Each row of a before or after table is a point. The points were changed in one or more steps. Then noise was added and the rows were shuffled. The steps act on how far a point lies along the listed directions, d1 being the first. Name the steps. A step turns or swaps two directions, mirrors them in a line or flattens them onto one, adds a multiple of one to another, or multiplies one. Angles are multiples of 10 degrees, from the lower direction toward the higher: turns from -170 to 170, lines from 10 to 170 but not 90. Use the fewest steps. Two steps may share a direction if one is a turn and the other turns, adds or multiplies; they go together, in the order done. Otherwise the lowest direction goes first.

Directions:
(1): [ 0.17 -0.62  0.06]
(2): [ 0.59  0.15 -0.20]
(3): [0.18 0.10 0.61]
Before, 10 rows:
[[ 0.74  0.31  0.17]
 [ 0.67  0.26  0.39]
 [-0.53  0.39 -0.16]
 [-0.28  0.49  0.09]
 [-0.40  0.15 -0.06]
 [ 0.27 -0.21  0.68]
 [ 0.69  0.46  0.48]
 [-0.29  0.28  0.00]
 [ 0.19 -0.21  0.53]
 [ 0.77  0.21  0.08]]
After (10 x 3):
[[-0.02  0.30  0.18]
 [-0.60 -0.27  0.37]
 [ 0.34 -0.14 -0.15]
 [-0.07  0.34  0.24]
 [ 0.51 -0.38 -0.19]
 [-0.35 -0.38  0.45]
 [-0.52 -0.34  0.40]
 [-0.39 -0.21  0.40]
 [ 0.38 -0.40 -0.03]
 [ 0.30 -0.24 -0.08]]
Steps: turn d1 and d2 by -170 degrees; multiply d3 by 0.4

Directions:
(1): [-0.20  0.24  0.31 -0.07 -0.64  0.46 -0.49 -0.20]
(2): [-0.81 -0.37  0.05 -0.30  0.23 -0.02 -0.23  0.34]
(3): [ 0.20 -0.75 -0.01  0.48 -0.39 -0.17 -0.26  0.17]
(4): [-0.21 -0.06 -0.83 -0.19 -0.48  0.08  0.30 -0.09]
(5): [-0.07  0.39 -0.16  0.50  0.00  0.32  0.05  0.76]
(6): [-0.27  0.01  0.52  0.06 -0.42 -0.25  0.71  0.10]
Before:
[[-0.37 -1.05  0.61 -0.09  0.15 -0.25  0.20 -0.08]
 [ 0.16  0.05  0.82  0.37 -0.47  0.28 -0.87 -0.37]
 [ 0.01  0.21  0.00  0.01 -0.33  0.18 -0.29 -0.14]
 [-0.30  0.49  1.19 -0.74  0.34 -0.15 -0.04 -0.85]
 [-0.31  0.07  0.28 -0.25 -0.17 -0.03  0.36  0.12]
 [ 0.65  0.14  0.08  0.25  0.79 -0.08 -0.02 -0.09]
 [-0.51  0.44 -0.22 -0.47  0.19  0.23 -0.03  0.23]
 [-0.02  0.58  0.30  0.43 -0.29  0.62 -0.54  0.24]]
After:
[[ 0.53 -0.14 -0.26  0.02  0.19  0.12 -0.39 -0.45]
 [ 0.22  0.16 -0.34  0.30  0.28  0.28 -0.49  0.16]
 [-0.27 -0.37  0.83 -0.30  0.36  0.06  0.14 -0.21]
 [-0.57  0.06 -0.18 -0.31  0.14  0.10 -0.07  0.37]
 [-0.20 -0.28  1.00 -0.47  0.55 -0.46 -0.29 -0.57]
 [-0.20  0.04  0.51 -0.01  0.13 -0.04  0.09  0.29]
 [ 0.08  0.05 -0.10 -0.01 -0.10 -0.03  0.02 -0.01]
 [ 0.39 -0.01  0.08  0.17  0.27 -0.08 -0.44 -0.50]]
Steps: multiply d1 by 0; flatten d2 and d3 onto the line at 160 degrees; turn d4 and d6 by 50 degrees; turn d5 and d6 by -30 degrees

Directions:
(1): [-0.37  0.23 -0.24 -0.14 -0.31  0.25  0.43  0.33  0.51  0.00  0.01 -0.82]
(2): [ 0.65  0.29  0.04  0.14 -0.39 -0.12  0.59 -0.46 -0.45 -0.30  0.10 -0.29]
(3): [ 0.24 -0.21  0.20  0.43  0.52  0.04  0.07  0.49  0.19 -0.84  0.23 -0.13]
Before:
[[-0.09  0.15 -0.08 -0.21 -0.27 -0.17  0.28 -0.13 -0.30  0.04 -0.05  0.09]
 [ 0.14 -0.55  0.16  0.37  1.04 -0.23 -0.67  0.42 -0.08 -0.86  0.05  0.96]
 [-0.27  0.24 -0.01 -0.06 -0.08  0.34  0.12  0.14  0.44  0.09 -0.04 -0.43]
 [-0.57 -0.59  0.17 -0.04  0.56  0.05 -0.67  0.81  0.31 -0.12  0.02  0.32]
 [ 0.47 -0.22  0.12  0.27  0.23 -0.19 -0.21 -0.53 -0.47 -0.13 -0.19  0.61]
 [ 0.02 -0.16  0.12  0.30  0.20 -0.06  0.04  0.16  0.21 -0.23  0.29  0.32]
 [ 0.15  0.30 -0.16 -0.05 -0.48  0.18  0.29  0.07  0.13 -0.11  0.14 -0.41]
 [-0.23  0.32 -0.18 -0.56 -0.77  0.00  0.18 -0.39  0.14  0.43 -0.27 -0.55]
 [-0.19  0.03 -0.13 -0.04 -0.05  0.30  0.08  0.60  0.57 -0.30  0.04 -0.80]
 [ 0.34 -0.02  0.11  0.30  0.07 -0.03  0.31  0.39 -0.03 -0.73  0.18 -0.42]
 [-0.06  0.41 -0.17 -0.47 -0.76 -0.06  0.29 -0.14 -0.06  0.75 -0.40 -0.30]]
After:
[[-0.04  0.01 -0.01 -0.23 -0.15 -0.27  0.07 -0.21 -0.48  0.14 -0.08  0.38]
 [-0.27  0.22 -0.14 -0.59 -0.58 -0.06 -0.18 -0.39  0.10  0.51 -0.29 -0.18]
 [ 0.69 -0.04  0.20  0.39  0.06 -0.23  0.18  0.01 -0.42 -0.63  0.14  0.03]
 [ 0.08 -0.07  0.09  0.32  0.13 -0.04  0.23  0.17  0.23 -0.26  0.28  0.15]
 [-0.91 -0.28 -0.12 -0.10  0.16  0.44  0.17  1.37  1.04 -0.46  0.12 -1.06]
 [ 0.12 -0.24  0.01  0.33  0.69 -0.07 -0.06  0.61  0.21 -1.14  0.10  0.12]
 [ 0.35  0.21 -0.05 -0.02 -0.35  0.05  0.03 -0.13 -0.12  0.05  0.16  0.02]
 [-0.13  0.25 -0.14 -0.45 -0.52 -0.13 -0.07 -0.11 -0.08  0.87 -0.40  0.04]
 [-0.18  0.12 -0.18 -0.07 -0.15  0.33  0.29  0.62  0.63 -0.38  0.06 -1.02]
 [-0.31  0.25 -0.02 -0.09 -0.11  0.36  0.23  0.23  0.50  0.02 -0.05 -0.61]
 [ 0.53 -0.27  0.18  0.27  0.29 -0.29 -0.38 -0.69 -0.64 -0.05 -0.22  0.91]]
Steps: add -1.5 times d2 to d1; turn d2 and d3 by -20 degrees

Directions:
(1): [ 0.34 -0.16 -0.40  0.71 -0.52  0.02 -0.38  0.16 -0.56 -0.71 -0.73  0.12
 -0.34 -0.49  0.19  0.09 -0.08  0.24  0.15 -0.32  0.08 -0.15 -0.04  0.29]
(2): [-0.06 -0.30  0.10 -0.10 -0.35 -0.37 -0.04  0.26 -0.11 -0.25  0.54 -0.12
  0.10 -0.35 -0.21  0.06  0.44  0.05 -0.05 -0.72 -0.33  0.28  1.02 -0.60]
(3): [-0.40 -0.25 -0.12  0.29  0.15 -0.27 -0.19  0.17  0.06  0.34 -0.16  0.71
  0.06  0.24 -0.20  0.49  0.94  0.49  0.09  0.44  0.55 -0.23  0.35  0.18]
(4): [-0.08  0.12 -0.42  0.15  0.17  0.20 -0.14 -0.23 -0.10 -0.14  0.96  0.11
 -0.21 -0.14  0.66  0.58 -0.58  0.72  0.07  0.28  0.08 -0.18  0.06 -0.42]
(5): [-0.84  0.18 -0.34  0.76 -0.30  0.29 -0.07 -0.20  0.56  0.19 -0.02 -0.18
 -0.19 -0.47 -0.42 -0.24 -0.06 -0.15 -0.33  0.43 -0.63 -0.18  0.19 -0.03]
(6): [-0.39 -0.09 -0.32  0.34 -0.03  0.07  0.61 -0.44 -0.60  0.46  0.30  0.01
 -0.38  0.30 -0.17 -0.24 -0.30 -0.09 -0.25 -0.63  0.60  0.26  0.29  0.55]
Before (14 x 24):
[[ 0.19  0.10  0.08  0.12 -0.03  0.29 -0.23 -0.20 -0.12 -0.60 -0.45 -0.37
   0.08 -0.07  0.08 -0.26 -0.26 -0.13  0.06  0.38 -0.02 -0.21 -0.64  0.52]
 [-0.83 -0.55 -0.93  1.32 -0.12 -0.02  0.37 -0.45 -1.19  0.35  0.18  0.60
  -0.84  0.13  0.00  0.00  0.02  0.67 -0.15 -0.86  1.35 -0.07  0.72  0.72]
 [ 0.11  0.18  0.16 -0.21  0.07  0.00 -0.38  0.09  0.35 -0.49  0.40 -0.02
   0.35 -0.60  0.35  0.28 -0.27  0.37  0.14  0.24 -0.25  0.05  0.13 -0.58]
 [ 0.50 -0.34  0.21 -0.11 -0.33 -0.16 -0.42  0.28 -0.01 -0.56 -0.62 -0.17
   0.21  0.03 -0.05 -0.03  0.07  0.22  0.15 -0.01 -0.23 -0.17  0.10 -0.40]
 [-0.41  0.18 -0.16  0.32 -0.07  0.09 -0.35 -0.03  0.15 -0.02  0.00  0.30
   0.04 -0.14 -0.17  0.07  0.53  0.36  0.03  0.31 -0.26 -0.23 -0.03 -0.28]
 [-0.48  0.29 -0.16  0.68 -0.21  0.62 -0.30 -0.45  0.52 -0.04 -0.17 -0.26
  -0.29 -0.43 -0.06 -0.27 -0.77  0.08  0.03  0.68 -0.36 -0.20 -0.50  0.18]
 [-0.47 -0.31 -0.94  1.06 -0.30  0.03 -0.03 -0.15 -0.77  0.03  0.03  0.73
  -0.59 -0.45  0.02  0.49  0.42  0.65  0.29 -0.45  0.76 -0.15  0.36  0.41]
 [-0.47  0.36 -0.35  0.48 -0.34  0.11 -0.24 -0.14  0.58  0.11 -0.43 -0.08
  -0.28 -0.80 -0.39 -0.30  0.05 -0.52 -0.29  0.52 -0.56 -0.14 -0.29 -0.15]
 [-0.01  0.16 -0.03  0.35 -0.07 -0.10 -0.06  0.08 -0.10  0.07 -0.20 -0.23
  -0.18 -0.43 -0.08 -0.22 -0.49 -0.11 -0.06  0.03 -0.23 -0.11 -0.53 -0.10]
 [ 0.20 -0.21  0.21 -0.48  0.19 -0.30 -0.44  0.37  0.37 -0.23 -0.14  0.24
   0.44 -0.14 -0.10  0.33  0.70  0.23  0.28  0.30 -0.01 -0.15  0.02 -0.43]
 [-0.07 -0.08  0.02  0.00 -0.40  0.24 -0.16 -0.02 -0.10  0.01 -0.19 -0.09
  -0.22 -0.27 -0.02 -0.12  0.09 -0.25 -0.17 -0.15 -0.30  0.24  0.39  0.00]
 [-0.12  0.15  0.32 -0.21  0.13 -0.03 -0.09  0.00  0.25 -0.15  0.22  0.05
   0.23  0.02 -0.03  0.16  0.12  0.01  0.12  0.27 -0.27 -0.12  0.09 -0.39]
 [-0.39 -0.50 -0.69  0.70 -0.32 -0.17  0.39 -0.36 -1.39  0.35  0.32  0.57
  -0.36 -0.20 -0.17  0.18  0.12  0.20 -0.08 -0.75  0.77  0.09  0.87  0.29]
 [-0.14  0.17 -0.10  0.52 -0.30  0.33 -0.35 -0.09  0.15 -0.55 -0.25 -0.25
  -0.18 -1.05  0.03  0.02 -0.19 -0.11  0.01  0.36 -0.81 -0.18 -0.12 -0.23]]
After (14 x 24):
[[ 0.24 -0.03 -0.54  0.56 -0.64 -0.15 -0.20 -0.01 -0.60 -0.48 -0.54  0.04
  -0.55 -0.84 -0.02 -0.14 -0.07 -0.22 -0.07 -0.61  0.09  0.13  0.01  0.07]
 [-0.41 -0.11 -0.26  0.86 -0.38  0.12  0.11 -0.22 -0.51 -0.10 -0.63  0.09
  -0.42 -0.64 -0.39 -0.16  0.22 -0.23 -0.11 -0.26  0.05  0.04  0.23  0.57]
 [-0.35 -0.20  0.17  0.17 -0.34 -0.08 -0.04 -0.10 -0.05 -0.39  0.21 -0.49
   0.16 -0.29 -0.49 -0.36  0.36 -0.26 -0.19 -0.29 -0.34  0.13  0.58  0.07]
 [-0.18  0.13 -0.42  0.43 -0.12  0.19 -0.15 -0.25 -0.49 -0.17  0.19  0.26
  -0.24 -0.08  0.12  0.06  0.00  0.50  0.06 -0.22  0.14 -0.09 -0.07 -0.04]
 [-0.04  0.04  0.09  0.03  0.12 -0.04  0.23 -0.22 -0.48 -0.02  0.06  0.22
  -0.07  0.29  0.01  0.08 -0.07  0.04  0.10 -0.25  0.43  0.02  0.06  0.20]
 [ 0.04  0.06 -0.03  0.04 -0.25  0.43 -0.18 -0.12 -0.09  0.05 -0.47 -0.03
  -0.29 -0.13  0.15 -0.11 -0.16 -0.24 -0.13  0.18 -0.15  0.10 -0.12  0.26]
 [-0.13 -0.08  0.08  0.37 -0.22 -0.37 -0.08  0.30 -0.18  0.10 -0.33 -0.09
  -0.10 -0.42 -0.40 -0.22  0.11 -0.16 -0.07 -0.28 -0.15  0.00 -0.06 -0.10]
 [-0.09  0.29 -0.17  0.11  0.21  0.34 -0.63 -0.03  0.54  0.03 -0.18  0.40
   0.32 -0.53  0.27  0.44 -0.10  0.16  0.20  1.68 -0.62 -0.74 -0.74 -0.54]
 [-0.61  0.28 -0.62  0.66  0.02  0.42 -0.58 -0.06  0.73 -0.03  0.27  0.39
  -0.13 -0.81  0.20  0.59  0.12  0.58  0.31  1.07 -0.52 -0.60 -0.35 -0.49]
 [-0.46 -0.05 -0.05  0.29  0.15 -0.08  0.24 -0.24 -0.20  0.35 -0.17  0.40
   0.06  0.09 -0.25 -0.04  0.16  0.13 -0.09 -0.11  0.85  0.21  0.24  0.61]
 [-0.30 -0.04 -0.37 -0.06  0.29  0.15  0.44 -0.52 -0.32  0.35  0.70 -0.01
  -0.18  0.18  0.02  0.01 -0.48  0.15 -0.11 -0.31  0.58  0.15  0.02  0.15]
 [-0.06 -0.43  0.02  0.66 -0.74 -0.19 -0.47  0.21 -0.26 -0.55 -0.55  0.08
  -0.19 -0.57 -0.39 -0.09  0.43  0.24  0.24 -0.56  0.01  0.14  0.66  0.08]
 [-0.43 -0.13 -0.15  0.27 -0.16  0.21  0.36 -0.47 -0.02  0.37  0.04 -0.37
  -0.15  0.39 -0.36 -0.44 -0.52 -0.06 -0.32 -0.03  0.03 -0.01  0.17  0.08]
 [-0.29  0.20 -0.14  0.37  0.26  0.29 -1.15  0.33  1.19 -0.45 -0.11  0.24
   0.17 -0.68  0.52  0.47  0.13  0.76  0.28  1.65 -0.81 -0.94 -0.53 -0.97]]
Steps: swap d1 and d5; turn d2 and d6 by 170 degrees; swap d3 and d4
